Rows are points. The points of each table are mixes of a few directions, plus a little noise. Count the directions of each table, and those that both share. Where both have some left over, give the other angles between the two spaces (their principal angles), to ten degrees, smallest first.

First (7 x 2):
[[  0.4  48.6]
 [ -0.1  -9.2]
 [ -0.4 -30.4]
 [ -0.1   9.9]
 [  0.3  27.8]
 [  0.0  -8.1]
 [ -0.5 -38.3]]
Second (7 x 2):
[[  0.2  16.5]
 [  0.0  -8.7]
 [  0.1  10.0]
 [  0.6  52.3]
 [  0.0  -6.0]
 [ -0.1 -16.1]
 [ -0.6 -47.9]]
Directions: first 1, second 1, shared 1

First (5 x 4):
[[  2.7  -7.9 -16.4  10.0]
 [-11.8 -26.2 -12.5   4.2]
 [ -8.6  24.0  50.9 -26.7]
 [ 23.8  34.0   1.5   1.7]
 [ -6.4 -24.5 -22.2  10.0]]
Second (6 x 4):
[[-22.8  16.0  -4.7  11.0]
 [ 28.6  -9.9  49.8  31.6]
 [-25.7  11.0 -36.4 -19.8]
 [ 23.5 -19.0  -6.1 -22.6]
 [ 10.6  -7.2   2.0  -5.4]
 [-14.4   9.7  -5.7   4.5]]
Directions: first 2, second 2, shared 0; angles 70, 90

First (9 x 8):
[[ -2.1   9.0   1.5 -12.3  12.5   1.6  11.9   4.3]
 [-17.7 -18.0   4.4  23.7  -0.6  10.4 -29.7  -6.5]
 [-17.0 -32.5 -26.3  25.2   6.1   1.8 -22.5 -20.4]
 [ 11.3  65.6   1.0 -18.6  21.0 -14.9  30.3  77.8]
 [ 16.8   4.3  30.6 -10.2 -24.3  -0.7  -3.0  -9.4]
 [ -1.9  13.5   7.7   5.6  -8.7  26.0  22.5  23.7]
 [  8.2 -11.6 -17.8  10.4 -13.9  -0.5   7.3  -6.1]
 [ 16.6   4.2   1.9 -10.1  -5.9 -19.5  -2.1  -5.3]
 [-12.2 -32.9  -4.9 -12.9  16.4  -3.8 -14.2 -55.6]]
Second (9 x 8):
[[ 25.1  14.8 -33.0  -7.9  16.0 -13.9 -42.1  11.6]
 [ -8.0 -13.3 -14.7  19.7   0.9  19.0 -23.8  -2.3]
 [ 33.4  -2.6 -33.3 -12.6 -18.6  33.9  17.6 -16.0]
 [-31.5 -20.5  27.5  18.7 -13.4  19.2  26.7 -10.6]
 [ -7.2  23.2  26.2 -13.2  23.1 -55.3 -12.8  22.6]
 [  9.8  12.3   8.1 -16.8   0.8 -16.7  15.3   2.9]
 [ -8.7   4.0  25.2  -7.5  -2.6 -12.8  24.9   0.3]
 [-10.5 -29.7 -17.3  26.6 -18.3  53.0   1.0 -19.0]
 [ -2.2  11.7  11.4  -7.2  11.7 -27.0  -7.0  11.1]]
Directions: first 5, second 3, shared 2; angles 60

First (9 x 11):
[[-10.2  -1.6  24.8  36.1  -4.6  -1.0  41.2  11.0  11.4  25.8   0.1]
 [-16.8  19.2   1.2 -15.0  28.2  19.4  25.6   6.0  20.4   9.8  11.3]
 [ 10.1  -8.6  -3.1 -13.0  -9.9  -8.0 -22.2  -2.7 -13.8 -14.6  -0.9]
 [  4.7 -12.6  16.1 -22.3  -7.9  -7.7  -5.2   8.5 -18.8 -11.0  11.7]
 [ 24.8  -9.3 -35.6 -62.9  -4.8  -6.6 -76.2 -19.8 -32.0 -48.6   0.9]
 [  0.5   2.0  -1.8  -4.5   2.1   1.6  -1.7  -0.1   0.6  -1.7   1.4]
 [ 13.5  -9.3 -15.6  12.3 -18.3 -12.8 -28.1 -10.9 -12.8  -8.9 -16.3]
 [-18.2  25.9 -16.6  36.8  22.3  17.7  28.8  -7.3  40.8  28.3 -15.3]
 [ -8.6  -5.5  29.6  31.0  -9.3  -4.7  40.2  13.3   4.9  22.7   3.1]]
Second (11 x 11):
[[ -4.6  -6.5 -41.5 -38.7  12.7  -0.8 -13.1 -10.3  28.9  28.6 -32.0]
 [ 11.2  16.9  23.5  17.1  -0.1  11.8 -16.0   5.3 -38.0 -26.7  26.5]
 [  4.8  -2.0  22.2  17.8  -1.6   3.5  14.3  11.7  -9.1  38.6  -8.7]
 [ -2.1  -7.2  -4.8  36.0   2.5 -10.4  42.7  -5.5  32.6 -33.6  12.1]
 [ -6.9   8.6  11.6 -46.7  13.0  14.6 -14.7  13.8 -14.7  31.0   1.9]
 [ 18.1   3.4 -15.5   1.3  48.0  15.0  36.2  -2.8  31.8   5.1   3.1]
 [-16.7  -9.2  18.3 -26.1  -0.2  -4.6  29.8  14.6  13.1   3.7  15.9]
 [ 35.1  -3.5   4.4  19.9   6.9   5.8 -18.1  -0.6 -29.9  20.3 -13.8]
 [-21.6   0.0  14.3 -11.1 -33.6 -12.6 -19.9   3.8 -19.3 -29.5  15.2]
 [ 14.5  -5.7 -22.7 -20.5  -2.9  -5.3 -34.1 -13.2 -11.5 -27.7  -1.2]
 [-30.0   4.9 -11.3  52.3 -41.7 -18.0  -5.5 -15.0  13.0 -11.6 -18.0]]
Directions: first 3, second 6, shared 3

First (8 x 12):
[[ 17.6  12.8  20.0  -8.8  19.7  48.7   3.1  58.5  -6.6 -43.4   7.9   3.4]
 [ -5.3  -1.6  -7.6   1.9 -12.0 -23.2  -4.5 -23.1   6.6  24.4  -2.1  -1.1]
 [ -0.7  -1.0  -0.9   0.4   0.7  -0.4   0.4  -1.3  -1.2  -0.3  -1.2  -0.6]
 [ -6.3 -12.6  -2.2   5.2  12.3   9.1  10.5  -2.9 -12.2 -20.5  -5.4  -1.8]
 [-24.8 -29.6 -19.9  16.6   1.1 -27.7  12.5 -54.2 -13.1   7.9 -14.7  -5.1]
 [ 25.6  35.3  15.9 -18.0 -16.8   6.2 -20.9  39.8  23.9  20.2  16.8   5.3]
 [ 25.9  34.4  16.8 -18.0 -13.4  11.5 -19.6  43.8  22.1  15.8  15.8   5.5]
 [-31.3 -38.9 -22.6  20.1   8.4 -24.1  18.4 -60.5 -20.4  -2.6 -19.3  -6.0]]
Second (11 x 12):
[[  5.6   5.2 -22.0   4.1 -10.2 -18.9   5.1  -2.6  12.6   4.4   7.4 -14.6]
 [ 10.3 -18.7  58.3   2.2  -1.2 -12.3 -40.1 -25.2   3.6   0.2 -18.4  -3.0]
 [-15.4   7.1  19.1   2.9  -9.1 -12.8  13.2 -24.3  -7.9  -8.1 -20.9  -4.4]
 [  6.8  -1.7 -12.8  33.6  22.1  15.2 -46.4  17.6  28.2  32.3  20.9   9.0]
 [-10.5 -17.9  14.1 -31.3  -8.4  -2.2   8.8 -23.5 -27.7  14.4 -11.5  21.8]
 [-14.3   8.4 -36.1  -3.3 -14.1 -18.6  33.6 -14.0  -4.2   5.5   0.4  -6.2]
 [-12.3 -33.8  21.0  10.0  24.8  18.1 -24.4 -18.9 -16.7   7.7  -9.0  21.1]
 [  3.4  42.4  21.7 -24.0 -15.3  15.7  27.7  32.8  -5.6 -21.7  -5.2   1.8]
 [ 36.3  20.2 -21.6 -13.5 -16.4 -10.5   3.9  39.5  25.7 -14.2  24.3 -26.6]
 [  0.5  45.7 -18.7   8.2  -3.6  13.8  31.0  40.2  11.6 -25.8   7.5 -13.4]
 [-10.0 -57.0 -23.0  11.1  31.3  12.5 -12.9 -21.7 -20.0   6.0   4.3  14.3]]
Directions: first 2, second 6, shared 2

First (8 x 18):
[[  1.6  -4.5  -3.0   0.3  -1.1   0.7   3.5  -5.8  -1.4  -4.2   2.9   1.9
    3.1  -1.8  -3.4  -3.0  -3.0   3.4]
 [ -4.3  29.7  16.7   0.1   8.4  -3.9 -23.6  37.2   8.7  29.7 -17.4 -15.0
  -19.1   8.0  23.0  18.0  17.2 -19.9]
 [  4.8 -32.3 -18.4  -0.3  -9.1   4.3  26.2 -40.2  -9.3 -32.0  18.6  15.9
   20.8  -9.1 -25.1 -19.3 -18.5  22.3]
 [  5.4 -32.8 -19.2   0.2  -9.1   4.7  27.1 -41.2  -9.7 -33.0  19.1  16.5
   21.8  -9.3 -25.4 -19.9 -18.6  23.1]
 [  4.3 -25.1 -14.9  -0.1  -6.6   3.3  20.4 -31.0  -7.5 -25.2  14.7  12.6
   15.8  -7.3 -19.6 -14.7 -14.2  17.7]
 [  3.5 -19.6 -11.4   0.3  -5.0   2.0  15.5 -24.4  -5.9 -19.1  11.5   9.7
   13.2  -5.4 -15.1 -12.0 -11.4  13.7]
 [ -4.9  33.7  19.2  -0.1   9.1  -4.4 -26.9  41.3   8.8  32.9 -19.2 -16.3
  -21.6   9.6  25.8  20.3  18.6 -23.9]
 [ -7.5  52.0  29.8  -0.6  14.3  -7.3 -42.2  65.0  14.8  51.9 -29.6 -25.5
  -33.3  15.1  40.0  30.7  29.6 -35.6]]
Second (11 x 18):
[[-32.8   3.2 -20.6 -42.7  -5.8   2.0 -43.7 -47.8  -4.6  27.1  -5.4  43.2
   17.7  -2.6   0.9  -4.3 -12.1   6.7]
 [ -6.9 -16.9   6.2 -30.7   1.9   8.4  -7.1 -25.2  -7.2   4.9 -22.7  22.6
    3.1  52.4   7.4   2.1  14.9  -3.5]
 [  7.0  18.7  12.9  19.2 -18.5  -9.7 -15.4   9.6  -4.1  20.8  -0.6  25.1
   -2.2 -39.4  -8.1 -13.9  13.3  19.9]
 [ 35.6 -19.0  19.4  33.3 -18.0   0.0  36.3   5.7 -12.4 -25.6   2.4  12.2
   -0.7  -6.1 -22.3 -19.1  15.3  27.6]
 [ -0.8  -6.9 -35.6   2.5  20.9  12.5  20.7  12.2   7.5 -39.7  29.4 -52.9
    2.9 -16.4 -17.0  20.9 -60.8  -9.4]
 [  4.9  10.9  -4.9  29.0  15.1  -9.7  25.4  37.7  17.7 -15.1  21.8 -56.6
  -10.4 -22.0  10.9   8.5  -6.2 -23.4]
 [ 14.3  12.4  29.0  24.5 -12.4 -13.3   3.3  21.8   1.6  17.4  -9.8   8.6
  -11.5  -7.0  11.6 -12.2  41.1   1.4]
 [-32.6 -10.8 -10.4 -41.1  10.3  -3.6 -12.3 -40.6   7.0  15.2  -8.6   9.2
   11.0  41.3  28.2   0.6  16.3 -25.8]
 [  7.1  -5.3  -2.7  16.6   5.7  -5.1  26.6  10.9   6.9 -19.3  14.4 -27.7
   -1.6  -5.2   1.8  -1.3  -0.9  -9.1]
 [-19.7   5.2 -16.9 -43.0  15.4  21.5 -35.3  -5.7  -4.6   8.9 -17.3   0.4
   -1.4  32.3  -0.8  30.8 -34.0  -8.4]
 [ 25.3   9.8  22.3  30.5 -18.0  -2.4   3.1  22.9  -9.0   4.9  -4.2  17.4
   -8.7 -26.1 -14.4 -12.2  14.5  24.8]]
Directions: first 1, second 5, shared 1
